Rows are points. The points of each table are mixes of a few directions, plus a little noise. How many directions does each table use, and how many do they share? Where both have some left over, give the other angles between the two spaces (their principal angles), to ten degrees, smallest first.

First, 5 rows:
[[  9 -48]
 [  6 -31]
 [ -2  14]
 [  3 -10]
 [-15  74]]
Second, 6 rows:
[[ 13 -71]
 [ -3  13]
 [ -8  33]
 [  6 -39]
 [ -2  12]
 [ -9  54]]
Directions: first 1, second 1, shared 1

First:
[[-30 -12   8   5   7  -1]
 [-12  -5   3   1   2   0]
 [  0  -2   0  -1  -1   0]
 [ 20   7  -5  -2  -3   1]
 [-33 -15  10   5   8  -1]
 [ 21   9  -5  -4  -5   0]
 [-32 -14   9   5   7  -1]
 [ 95  39 -26 -14 -21   3]
 [-28 -13   8   4   6   0]]
Second:
[[ 47  33 -28  -8 -26  18]
 [-26 -22  20   4  18 -16]
 [  4 -34  25  12  31 -18]
 [-21 -11   4   6   5   3]
 [ 14  20  -4 -12 -10  -9]
 [ 14 -16   4  11  12   4]
 [ -6  30 -15 -13 -25   8]
 [-24   2  -5   0  -7   9]]
Directions: first 1, second 3, shared 1

First (9 x 11):
[[ 10   6   1   6   1  -1   8  -2   1   1  10]
 [ 14  24   2   6   5  21  16 -11  -7   5  -1]
 [-21  55  -4 -28  17  95  -1 -28 -39  12 -87]
 [ 13 -10   2  12  -4 -25   5   6  10  -2  29]
 [-52 -87  -6 -25 -18 -71 -58  38  24 -17   0]
 [  7   7   0   5   1   3   6  -3   0   2   4]
 [ -6  -2  -1  -4   1   2  -5   0  -2   0  -8]
 [ 36  32   5  21   4  11  32 -13  -3   5  25]
 [  2 -24   1   7  -6 -35  -5  12  15  -5  26]]
Second, 11 rows:
[[ 13  -6 -11  35  -9 -26  -2   3  27  13  14]
 [  5  11 -32 -27   1  -5 -15 -11  30 -14  38]
 [ 28  46   0  34   6  35  29 -20  -5  20 -13]
 [  4  19   1  16  19  30  15 -21   1   0 -23]
 [  2  28  12   7  12  44  18 -14 -25   9 -39]
 [-28 -39  -3  19  -6 -25 -27  13  17   7 -33]
 [-26 -14 -26 -10 -24 -14 -43  16  16  16 -22]
 [  0   8 -26 -50   7   0 -13 -11  20 -28  44]
 [  6 -29  76 -48 -16 -22  34  44 -91 -19  39]
 [-13  -4  -5  17  13  12  -6 -11  13   2 -33]
 [  8 -21  16   6  -4 -30   9  12  -3  -7  28]]
Directions: first 2, second 5, shared 2

First (11 x 18):
[[ 47  24  13   2  18  53  19  40  15 -29  29  -5   0  16  11   6 -50   5]
 [-58 -30 -16  -3 -22 -65 -23 -49 -18  36 -36   6   0 -20 -14  -8  62  -6]
 [-21 -11  -6  -1  -8 -24  -8 -18  -7  13 -13   2   0  -7  -5  -3  22  -2]
 [-22 -11  -6  -1  -8 -25  -8 -19  -7  14 -14   2   0  -8  -5  -3  23  -2]
 [-85 -44 -24  -4 -33 -95 -33 -72 -28  52 -53   9   1 -30 -20 -11  90  -9]
 [ 21  11   6   1   8  23   8  17   7 -13  13  -2   0   7   5   3 -22   2]
 [ -2  -1  -1   0  -1  -2  -1  -2  -1   1  -1   0   0  -1   0   0   2   0]
 [ 56  29  16   3  22  63  22  48  18 -35  35  -5   0  20  13   8 -60   6]
 [-16  -8  -4  -1  -6 -18  -6 -13  -5  10 -10   2   0  -6  -4  -2  17  -2]
 [ 37  19  10   2  14  42  15  31  12 -23  24  -4  -1  13   9   5 -39   4]
 [ 43  22  12   2  17  48  17  36  14 -26  26  -4   0  15  10   6 -45   5]]
Second (8 x 18):
[[  7   4   7   0   6 -49  -9   3   4 -14 -25  34  -8 -61  19   3   4   3]
 [-20  38  17  39 -12  26  82 -24 -51  25   7 -71  16  53  16 -37 -19  -2]
 [-15  21  -1   0  21 -45  -6  32  -8 -36 -14  11 -12 -43 -29  -9  -9 -14]
 [ -5 -43  -1   1 -12  66 -22   5  11  49 -10  10  10   4 -12  47  67  -6]
 [ -8   6  -9 -12  18 -23 -22  29   6 -32   1  11 -10 -17 -35  -2 -10 -10]
 [ 34 -22  -9 -27  -9  -5 -30 -26  37  -6  22  25  -3  18  33   2 -23  23]
 [-17   4  10  24  -7  29  31  -2 -26  30 -13 -25  10   6  -2   5  26  -9]
 [ 23  -9 -13 -26  -3   1 -22 -15  28 -17  33   5  -3  40  10 -11 -36  16]]
Directions: first 1, second 4, shared 0; angles 60

First, 11 rows:
[[ -5  16 -42  26   9  22   7  36 -14  -1  17   7  -4 -56  -5 -26  17  16
  -14 -65   7  27  12  27 -12 -16 -21 -19  39   6  23  17]
 [  3  -8 -11 -17 -41 -21  11  -7   9  26  51 -40  27  -7  -3  -5 -31  31
   35  41  35  37 -14 -74  25  -4   3  20 -53  36  -4  -9]
 [-33  25  32  10  15 -31   6   5   0   5 -30  37 -39  55  38  18  24 -36
  -10  30 -10 -38   1  64 -34  -1   4  10   2 -14  -2  -1]
 [ 26 -37  39 -39 -17  -9 -14 -50  17  -5 -10 -27  26  43 -16  25 -34  -4
   20  65  -8 -17 -15 -68  34  22  26  17 -48  -5 -30 -21]
 [ 28 -18 -27   0   5  39 -10   1  -5 -17   6 -16  24 -51 -34 -16  -7  20
   -8 -50  -6  20   6 -24  19   2  -7 -20  24  -3   5   6]
 [ -8  14 -41  15 -15   2  15  29  -7  17  44 -14   7 -48  -1 -25  -1  29
    9 -29  28  43   2 -12  -1 -18 -17  -3   2  27  19  10]
 [-16  22 -42  20 -15  -5  19  36  -9  22  46  -9   1 -45   8 -26   4  28
    9 -28  31  43   2  -2  -8 -21 -19  -1   3  30  23  11]
 [-26  12  60  -7  13 -40  -1 -20   9   1 -47  35 -36  91  38  35  14 -49
   -4  68 -19 -59  -6  49 -25  11  19  20 -18 -22 -18 -12]
 [ 29 -40  50 -41  -6  -4 -21 -57  18 -15 -30 -18  20  55 -17  32 -29 -15
   12  65 -21 -34 -13 -54  31  28  30  14 -40 -18 -35 -22]
 [ 23 -18   7  -4  23  31 -18 -13  -2 -28 -34   7   5  -8 -23   4   4 -10
  -20 -31 -29 -19   7  10   7  12   4 -18  30 -27  -6   2]
 [-21  32 -25  37  30  14   6  42 -17  -6 -14  37 -31 -29  14 -17  39 -10
  -30 -66  -8  -2  17  83 -37 -15 -21 -21  58 -11  25  20]]
Second:
[[  4 -23   7  -4   7  31 -28 -23   3  -3 -16  -4  20   5 -36  15 -19  -2
  -39 -32 -18 -12  10 -10  22  -8  17 -35   5 -30 -21   5]
 [  8  -8 -25  13 -14   5  -7 -10  10  14  29 -43  40 -26 -27 -19 -41  -5
  -30 -52  19  29  23 -18  39 -18  38 -28  30  -9 -25  26]
 [-21  -7  10   6   8   5 -23 -10  -4  18  -2  11   3  20 -16  11 -17  -1
  -23 -12   4 -10  14   1   6 -20   6 -22 -16 -17  -9   3]
 [-21  -2  -8   9  -8   5 -12  -5   3  26  20 -10  16   2 -14   6 -24  -1
  -27 -27  13   9  14  -5  16 -25  18 -29  -4  -6 -17  13]
 [-44  -1   0 -41 -60  72 -10  -5  11  32  25 -15  12 -30 -23  95  15  26
  -87 -31 -57   9 -42 -11   5 -27   1 -83 -26  -3 -45  29]
 [ 13  21   8  18  30 -58  22  21 -11 -14 -14  32 -40  29  44 -45  20  -6
   76  57  34 -15   6  22 -36  22 -31  71 -11  21  45 -29]
 [ 46   2   9  -9  19 -13  25  11  -2 -48 -36  16 -25  -4  30 -22  39  -6
   62  42 -14 -17 -20   8 -25  47 -29  57  16  15  30 -26]
 [ 20  20  -2  10  13 -47  35  23  -6 -20  -7  14 -29   6  43 -40  28  -5
   73  49  23   1  -7  15 -31  28 -24  67   4  30  40 -23]]
Directions: first 3, second 4, shared 1; angles 40, 90

First, 8 rows:
[[ -5  -2  -4  -2  -4  33   3   2 -32 -18 -20 -15  29   3  25  -2   8 -10
    6  -9   1   4  -6   8 -11 -11  -8   2  21   5 -11 -11]
 [ -7  -3  -6  -2  -6  48   6   3 -46 -26 -29 -20  43   4  36  -3  12 -15
    7 -12   1   7  -8  12 -16 -17 -12   2  30   7 -17 -17]
 [  1   0   1   0   1  -5  -1   0   5   3   3   2  -5  -1  -4   0  -1   2
   -1   2   0  -1   1  -1   1   2   1  -1  -4   0   1   2]
 [ -1  -1  -1   0  -1  10   1   1 -10  -6  -6  -5   9   1   8  -1   2  -3
    2  -3   0   1  -2   2  -3  -3  -3   0   7   1  -3  -4]
 [  3   1   3   1   2 -22  -2  -1  21  12  13   9 -19  -1 -16   1  -5   7
   -4   5   0  -3   4  -5   7   7   6  -1 -13  -3   8   7]
 [ -3  -1  -3  -1  -2  20   2   1 -20 -11 -12  -9  18   2  15  -2   5  -7
    3  -5   1   2  -4   5  -7  -6  -5   1  13   2  -7  -7]
 [ 13   6  10   6  11 -95 -11  -4  91  52  57  41 -85  -8 -71   6 -23  30
  -16  25  -3 -13  15 -23  31  32  24  -4 -59 -12  33  33]
 [ -1  -1  -2  -1  -1  10   2   0 -10  -6  -7  -4   9   1   8   0   2  -3
    2  -3   0   1  -1   3  -3  -4  -2   0   6   1  -4  -3]]
Second, 11 rows:
[[ -7  23  18   6  13  15  22   3 -37 -27 -27  -1  16   8  24  11  -8  -2
  -33 -27 -17 -18   3  15  -4  -1  -3  -6   7   4  12   0]
 [ 13  -2 -12   3  -8  -9  -3  10  20  11  23   9 -36 -13 -20   0   3 -10
    7   6   4   9  -6  -7  30   2  12   2 -15 -15   8  13]
 [  2 -13   5 -11  12  -2  12 -29   0 -22  -6 -32  49  19   9  -6  10   5
    1  -3  -6  23  16   5 -44  -9 -21   3   0  -8 -22 -15]
 [ 21  -3 -20   1 -10  21  13  11  -5 -18  14 -12 -15 -13  -2   0  17 -30
    7 -11  -2  27 -10   4  30 -14   6   6  -8 -29  -1   8]
 [ 17  -7  -8  -7   4  21  26 -13 -14 -40  -1 -36  33   6  13  -2  19 -21
   -2 -18 -11  35   5  11 -12 -19 -13   5  -4 -29 -14  -5]
 [ 19 -22 -33  -2 -24   1 -20  14  33  23  36   3 -40 -22 -28 -10  16 -19
   40  22  19  28 -15 -15  37  -5  13   9  -9 -19  -7   9]
 [-12  25  21  10  10 -14   4  11  -8   7 -11  26 -22   0   1  12 -21  13
  -30 -10  -9 -36   1   3  11  16   9  -8  -3  16  25  10]
 [-22  13  17   8   3 -19 -20  10   3  32 -10  34 -21  -1  -4   5 -24  25
  -10  11   5 -43  -2  -6   2  20   9  -8   7  34  17   3]
 [ -9 -12   3  -9   4  12  -2 -18 -14 -10 -17 -20  48  14  18  -7   6   7
    9   3   3   8   7   4 -40  -8 -17   1  17  10 -22 -19]
 [-13  21  21  10   9 -31  -6   9  10  23  -2  33 -33  -1 -12  10 -25  22
  -25   1  -5 -39   3  -4  12  21  12  -8  -9  19  26  12]
 [ -9 -24 -11  -9 -11   3 -27  -7  10  22   1  -4  19   2   0 -13   6   9
   35  26  20   7  -2 -10 -22  -2  -8   4  17  17 -23 -16]]
Directions: first 1, second 4, shared 1
